Each row is a point. The points of each table are mixes of a few directions, plus a little noise. Count the directions of each table, and those that both share. Where both have some left over, give the other angles between the two spaces (their principal angles), to ten degrees, smallest first.
(in the rows, 128 means zero)

First:
[[ 75 177]
 [ 66 186]
 [166  93]
 [165  92]
 [150 107]
 [145 112]]
Second:
[[118 137]
 [146 110]
 [155 101]
 [ 51 199]
 [171  91]]
Directions: first 1, second 1, shared 1

First (6 x 3):
[[ 88 143 107]
 [151 118 141]
 [ 75 148  99]
 [225  93 179]
 [171 113 150]
 [ 59 152  92]]
Second (5 x 3):
[[ 80 149 107]
 [106 100  72]
 [197  98 157]
 [117 113  99]
 [139 180 206]]
Directions: first 1, second 2, shared 1

First (7 x 4):
[[129 166 110  81]
 [129 151 118  98]
 [128  77 156 191]
 [126 161 109  81]
 [127  37 179 244]
 [129 141 120 111]
 [128 165 106  85]]
Second, 7 rows:
[[129 124 129 131]
 [127  78 157 193]
 [127  91 148 176]
 [127 143 121 108]
 [127 172 103  72]
 [127 211  82  21]
 [128  78 156 191]]
Directions: first 1, second 1, shared 1

First:
[[110 178 143 181  65 106]
 [157 134 122 180  84 228]
 [192  82 152  21 204 107]
 [ 98 112 118 137 144 105]
 [ 83 157  97 108 134 100]
 [128 107 136 141 136 121]]
Second (6 x 6):
[[ 14  47  83 138 221  42]
 [191 187 151 104  75 166]
 [164 121 158 120 121 123]
 [150 131 141 135 111 148]
 [110 153 110 112 126 128]
 [134 132 124 154 105 165]]
Directions: first 4, second 3, shared 3

First:
[[102 118 164 151 117  72 123 143]
 [138 117  93 115 140 152 134  90]
 [142 175 168 130 112 146 116 209]
 [127 123 124 128 130 127 129 119]
 [150 142 103 109 136 174 131 124]
 [136 172 173 134 110 135 116 208]
 [155 176 142 115 120 177 121 189]
 [100  98 141 147 126  74 128 106]
 [120 102 107 128 137 117 134  85]
 [111  59  65 123 153 108 145   7]]
Second, 8 rows:
[[111 153 133 110 113 155 112 150]
 [108 128 132  60 132 138 132 137]
 [187 152  93 133 164 112 167 120]
 [130  75 113 173 132 113 129  69]
 [ 49 133 111 148  93 122  86  88]
 [ 92 203 132 134 116  64 123 164]
 [200  85 156 123 152 155 156 152]
 [147  95 154 144 120 164 119 141]]
Directions: first 2, second 5, shared 2

First (9 x 9):
[[132 102 115 107  65  43 133 145  71]
 [105 144  58 123 122 142 159 158 114]
 [175 192  43 107 135 195 147 148 141]
 [228 163 176 106 144 202 108  99 163]
 [ 87  93  60 127 143 185 132 156 105]
 [112  85 215 138 117  87 131 113 114]
 [108 103 173 147 160 149 101 107 152]
 [127 139 182 132 102  79 167 128 118]
 [ 78 128 134 168 160  79  73 103 172]]
Second, 7 rows:
[[ 80 162 159 146 163 120 151 130 161]
 [115 121 168 191  84   7 156  75 125]
 [121 111 148 167 110  83 136  83 120]
 [147  93  93 117 138 201 104 126 113]
 [ 85 151 105 130 181 182 144 186 186]
 [146 140 144  93 128 145 113 120 101]
 [203 118  81  50  94 159  91 177  89]]
Directions: first 5, second 4, shared 2; angles 50, 60

First, 9 rows:
[[ 85 135  81  63 207 202 150  99 155]
 [233 181 170 110 107  94 161 187  44]
 [192 151 163 140  93  89 136 164  79]
 [ 54 116  72  78 204 205 135  82 182]
 [142 122 148 158  93  96 118 139 118]
 [106 114 122 135 128 131 119 117 146]
 [183 163 142 101 136 126 153 156  84]
 [ 84  84 134 189  84  97  88 108 169]
 [ 75  85 124 176 100 113  91 100 174]]
Second, 7 rows:
[[175 149 169  62 179 155 132 178  65]
 [160 144 159  79 158 150 133 163  75]
 [109 130 124 147  76 128 120 112 124]
 [ 83  97  70 195 126  89 131  77 226]
 [172 156 176  67 145 160 128 176  46]
 [111 124 119 145  98 122 124 113 140]
 [ 82  98  74 198 117  90 128  76 221]]
Directions: first 2, second 2, shared 0; angles 30, 60

First:
[[ 79 126 111 153 114  83 128 150 120 112 173]
 [117 173  84 120   7 129 116 202  75 192 164]
 [135 135 141 120 149 140 125 115 135 115 112]
 [133 111 138 132 160 127 133 107 143 114 120]
 [138 115 142 127 162 133 132 105 144 113 113]
 [139 106 122 134 124 124 136 125 132 142 130]
 [130 134 140 123 149 136 125 117 135 113 116]
 [123 112 137 136 161 119 132 110 143 107 127]
 [136 130 131 123 129 136 128 125 129 131 120]
 [145 153 140 108 130 156 120 124 125 128 103]
 [136 113 123 132 122 126 133 128 129 141 130]]
Second:
[[ 82 171 118 106 134 110 120 168 150 107 163]
 [163 138 125 131 122  93 119 103  98 103 105]
 [151  84 138 146 126 162 139 106 123 159 108]
 [141 152 122 122 125  93 118 122 112  99 121]
 [124 133 127 125 129 125 127 132 130 125 131]
 [ 90 113 133 126 135 171 140 154 162 160 153]
 [109 165 119 113 130  98 118 147 131 101 144]
 [173 109 131 142 121 119 127  92  99 125  96]
 [101 136 127 120 132 138 130 150 147 133 147]
 [147  78 140 148 126 172 141 107 127 168 109]]
Directions: first 3, second 2, shared 0; angles 30, 80

First:
[[104 160 189  14 165 133  88 137 139 100 118 136]
 [101 118 113 158 143  58  99 148 124 111  80 109]
 [154 141 106 188  84 173 157 118 102 178 158 155]
 [120 159 155  91 129 145 106 135 119 134 125 149]
 [133  62 103 124 163  94 156 113 176  77 130  75]
 [ 82 162 117 187 119  44  57 173  83 141  50 139]
 [174 125 138  95 110 231 187  89 140 150 204 147]
 [154  96  99 165 117 148 174 108 139 134 155 118]]
Second, 8 rows:
[[125 118 135 129 130 130 134 128 119 130 127 134]
 [130 136 122 129 126 126 123 128 137 126 129 124]
 [120 105 144 125 134 132 142 129 106 133 125 142]
 [152 200  78 135 108 113  82 124 195 109 134  85]
 [105  57 177 120 147 142 174 130  60 146 122 171]
 [162 232  54 141  98 107  60 123 228  99 137  65]
 [ 89   7 211 115 161 152 207 134  13 159 117 200]
 [141 169 100 132 117 119 102 126 167 118 131 104]]
Directions: first 3, second 1, shared 0; angles 80

First, 8 rows:
[[249  90  75 135  71 125 176 180  90 182 167  89  81 115]
 [201 105  96 132  92 125 158 160 105 161 151 105  99 122]
 [ 79 143 149 125 152 129 108 107 144 105 112 144 147 133]
 [189 109 102 132  98 126 152 154 111 155 147 107 103 122]
 [ 92 138 143 126 146 129 114 113 139 112 117 140 141 133]
 [163 117 114 130 112 127 142 143 117 144 139 117 114 123]
 [ 31 159 171 122 174 131  89  86 159  85  98 159 165 137]
 [ 21 162 175 122 180 131  85  80 163  80  95 163 169 140]]
Second, 11 rows:
[[122 200 153 133 101 104 119 113  91 169  97 111  87  60]
 [ 89  86 118 211  51 176 103 166  92 168 109 115 128  61]
 [134 105 121 115 158 120 124 108 136 106 142 108 166 195]
 [137 149 132  93 144 121 130 123 131 116 132 125 144 181]
 [153  57 111 145 190 131 120  75 154  89 143 116 173 140]
 [101 101 112 108 119 118 171 194 173 113 163 147  77 184]
 [164 175 147 114 133 130 110 103 107 133 123 168 172 101]
 [140 178 132  38 164 150 153 131 159 103  80 111  48 123]
 [144 164 146 143 121  62 134 120 118 145 180 180 159 131]
 [133  94 129 198 106 127 100 112 103 146 150 148 191  91]
 [ 94 101 111 109 120 172 143 165 146 119  94  77  63 146]]
Directions: first 1, second 6, shared 0; angles 70

First (11 x 18):
[[115 205 138 130  52 130 125 130 142 209 150  56  80 147 231 188 195  91]
 [182 141 132 123 111  90 146 141  84 112  23 104 154 166  60 154 140 100]
 [124 126 103  91  96  43 196 123 183 195 157 123 173 119  78  94 221 147]
 [155  93 138 141 178 157 102 131  77  49  66 159 138 138  75 124  52 129]
 [119 179 157 163 102 202  66 137  91 124 119  85  61 149 243 198  91  91]
 [146  79 126 133 182 131 126 129 103  62  95 172 155 123  54  94  77 147]
 [ 99  90 122 133 169 151 116 117 147 108 184 171 129  98 130  89  94 157]
 [146  95 123 129 165 125 130 128 110  78  94 157 153 124  65 106  92 141]
 [103 194 144 141  72 163 101 130 140 186 171  75  70 138 249 185 159  99]
 [134 124 120 112 122  89 157 126 145 139 127 131 150 125  91 111 159 136]
 [ 84  86 112 119 160 124 141 110 187 139 219 175 141  83 128  67 129 174]]
Second, 9 rows:
[[109  77  78 143  91  86  39 108  59 140 155 143 154  92  94  72 155 114]
 [122  57  62 134  94  77  69 150  63 168  95  76 184  96 163 168 189  75]
 [136 142 175 152 162 188 201 126 170 110 149 111 133 141 156 130  99 143]
 [113 158  92  82 113  67  27 113 121  96 148 224  40 127  48  85 118 170]
 [102  91 116 102 151 129 104 132 126 151 110 161 160  92 139 129  98 116]
 [149 145 177 170 128 177 212 122 144 133 136  71 162 150 150 126 133 119]
 [141 148 143 139 164 156 167 147 175  80 149 110  76 158 167 174 119 158]
 [160 220 202 118 165 179 237 139 218  92 119 124  63 191 140 169  94 168]
 [121 114 110 112  84  89  92 116  79 184  91 135 180 104  92 101 150  90]]
Directions: first 3, second 5, shared 1; angles 60, 80

First, 10 rows:
[[134 125 134 134 128 129 123 133 123 122 134 120 127 133 134 128 129 126
  124 132]
 [139 119 141 142 131 128 120 139 120 116 139 109 128 137 140 128 131 122
  119 137]
 [ 82 167  79  68 119 124 166  83 163 172  83 207 131  89  79 127 114 152
  167  92]
 [182  82 187 198 138 134  82 182  87  76 183  34 125 174 185 130 144 100
   82 172]
 [116 137 115 114 126 126 137 117 137 139 117 148 129 118 116 127 124 133
  137 120]
 [123 131 125 124 128 128 131 125 130 133 125 134 128 124 123 127 125 130
  132 124]
 [178  85 183 195 137 135  87 181  88  77 179  41 125 170 183 129 144 101
   86 169]
 [147 112 149 153 131 129 112 148 112 109 146  95 126 144 149 127 134 118
  112 144]
 [118 136 118 117 126 127 134 118 135 138 119 143 129 121 119 128 125 133
  134 120]
 [ 56 189  51  36 114 121 185  57 182 197  58 249 133  67  54 127 106 164
  187  70]]
Second:
[[146 133  61 127 110  95 152 133  89 140 107 162 164  68  72 138  96 198
  139 112]
 [134 167 133 130  99 182  86 119  97 113 102 163  81 201 146 201 111 118
  137 127]
 [130 134 149 133 163 129 136 108 147 141 160  95 154 145 121 113 134 101
  108 170]
 [ 95  74  99 134 118 159  92 146 115 121  74 167  19 161 167 147  98 154
  180  98]
 [121 142  92 114 156 110 161  92 141 165 133 140 168 102  74 116 106 149
  133 154]
 [155 116 140 133  52 102 116 198  89  73 107 134 121  75 171 130 165 147
  122  45]
 [ 99 118 143 117 187 126 152  90 183 164 156 102 141 139 115  86 132  95
  125 172]
 [133  77 160 154 162 110 131 150 145 119 167  63 134 123 155  81 147 106
  109 154]
 [138 188 171 107 107 137 133 115 144 118 145 125 167 136 133 142 165  84
  100 120]]
Directions: first 1, second 5, shared 1

First, 11 rows:
[[111  69 100  89  99  96 117 130 198 176 141 159 152 141 156  97  61 131
  169  77  98 146 135 119]
 [146 186 155 166 158 160 138 124  59  81 116  97 104 115 101 159 195 124
   85 178 157 110 120 137]
 [112  73 103  93 100  97 119 130 193 172 138 156 151 140 154  98  65 132
  167  79 100 146 135 119]
 [139 164 144 150 147 147 134 126  88 100 121 110 114 120 112 147 168 126
  102 158 146 117 124 133]
 [127 127 127 125 126 127 128 128 129 130 128 130 128 128 129 126 126 129
  129 126 127 128 128 127]
 [158 232 176 195 181 185 145 124   7  45 108  73  87 105  79 185 246 122
   54 219 180  96 115 144]
 [119  96 113 108 112 111 122 128 164 154 134 146 140 136 144 111  92 130
  151 100 111 138 132 122]
 [123 111 120 118 119 117 126 129 148 143 132 137 134 131 135 118 107 129
  141 112 118 133 131 124]
 [142 181 153 161 155 156 137 127  67  86 118 100 107 116 104 157 188 125
   91 173 156 111 122 136]
 [ 99  28  81  64  76  72 111 132 246 209 147 181 169 150 176  73  13 134
  199  40  78 159 141 113]
 [133 144 135 140 136 136 131 127 110 114 124 119 121 126 120 136 147 127
  115 143 137 123 125 131]]
Second, 8 rows:
[[120 147 125 136 136 146  88  67 143 153 119 103 122  74 173  90  53 122
  150 161 132  95 125 100]
 [109 134 133  31 102  81  86 125 129 118 138 179 105 104 143 119 173 177
  142 110 128 116 131 115]
 [130 146 118 187 145  98 145 171 155  89  87 143 108 109 103 112 172 151
  135 140 169 168 152 134]
 [123 157 122 153 156 170 113  80 121 140 119  90 125  84 157 114  66 121
  124 173 129  91 120 114]
 [148  44 174 107  34  79 129 139 110 144 175 109 134 240  72 147 178  39
  160  49 103 158 108 144]
 [101 109 105  87 114 134 124 122 124 127 151 100 111 127 115 137  96 120
  128 124  83  95  95 142]
 [151 135 164 158 118 132 133 126  87 112 131 105 122 156 101 147 177  93
  116 134 147 134 125 133]
 [139 150  81 165 218 184 205 194 154 140 103 194 196 129 163 161 110 203
   68 134 135 167 169 143]]
Directions: first 1, second 6, shared 1

First (11 x 32):
[[155 153 132 100 150 215 125 122 157 128 180 153  99 144 174 110 125 105
   81 134 172 191 137 180  68 124 141 124 133 127 193 104]
 [111 135 112 137 131 112 147 152 134 109 158 110 128 139 126 142 125 121
  130 142 105 146 118 111 105 127 140 126 115 111 142 151]
 [104  92 129 152 110  42 133 142  89 134  61  88 164 112  92 142 138 135
  170 119  90  69 125  72 188 141 113 124 128 139  54 156]
 [159 191 128 144 117 177  95 112 177 155 170 213  94 146 128 107 109 134
  131 119 160 111 149 180 122  96 125 162 146 104 159  91]
 [123 137 111 125 138 131 140 154 140 123 148 115 128 137 142 135 131  90
  124 142 128 141 130 124 101 132 142 122 127 125 145 146]
 [154 159 144 132 128 183 114 112 153 128 174 171  97 147 141 110 115 155
  107 118 148 163 134 163 101 110 123 143 131 109 163 101]
 [157  95 176  96 157 213 142 110 108 100 151  94 110 140 185 105 136 162
   54 110 150 249 123 147  71 143 118 100 119 140 160 112]
 [129 122 136 167 117  85 136 169 112 134 105  97 142 146 122 128 135 115
  151 110 103 115 141  84 142 133 110 129 133 120  78 161]
 [100  69 130 134 129  56 157 158  76 112  69  43 168 115 119 147 147 119
  143 126  86 121 117  60 153 157 120 101 116 147  68 173]
 [151 161 107 136 126 136 110 170 154 178 102 149 132 139 147 117 137  25
  151 125 168  70 171 139 135 127 128 137 160 141 112 138]
 [ 62  92 102  86 106  57 109   9 108 111  90 176 146  43  31 164 108 247
  166 163  97  30  61 150 224 119 148 140  99 144 135  76]]
Second (9 x 32):
[[134 134 156 180 109 115 118 110 141 182  88 155 148 120  87  91 131  70
  143 156 124 121 138 112 181 120 116 121 128 112  67 110]
 [146 153 133 130 103 142 116 126 149 167  95 172 126  93  91  97 137  90
  137 107 144  80 139 159 174 166 120 140 132 117 133 137]
 [125 114 117 123 130 110 132 137 120 110 149  84 130 147 146 140 124 163
  119 131 133 154 118 114 100 116 125 114 122 117 120 136]
 [ 79 112 184 108 210 183 158  54 124  51 141 169 103  86 175 149 131  92
  155  91  63 187 114 109  99 114 159 139 124 206 181  90]
 [134 120  69 147  91  89 115 205 103 132 156  79 146 209 147 159 112 191
   95 189 141 112 131 118  97  91 126 128 131 100 111 146]
 [165 143 106 163  60  62 113 168 146 198  98  75 147 149  83  85 132 145
  119 151 177  97 134 124 161 147  96 112 117  49  50 169]
 [167 127  95  85 121 166 100 143 127 170 134 190 144 109  84 146 121 116
  109 118 168  73 141 189 163 135 121 115 172 137 175  99]
 [119 148 107 123 114 145 128 156 124 111 126 154 110 140 144 136 132 134
  126 122 115  90 135 150 119 143 146 172 125 143 174 150]
 [ 81  95 181 100 211 136 172  57 124  33 163  76 102 100 197 148 132 149
  149  81  80 236  95  76  57 116 144 113  98 171 141 120]]
Directions: first 5, second 5, shared 0; angles 30, 40, 60, 90, 90
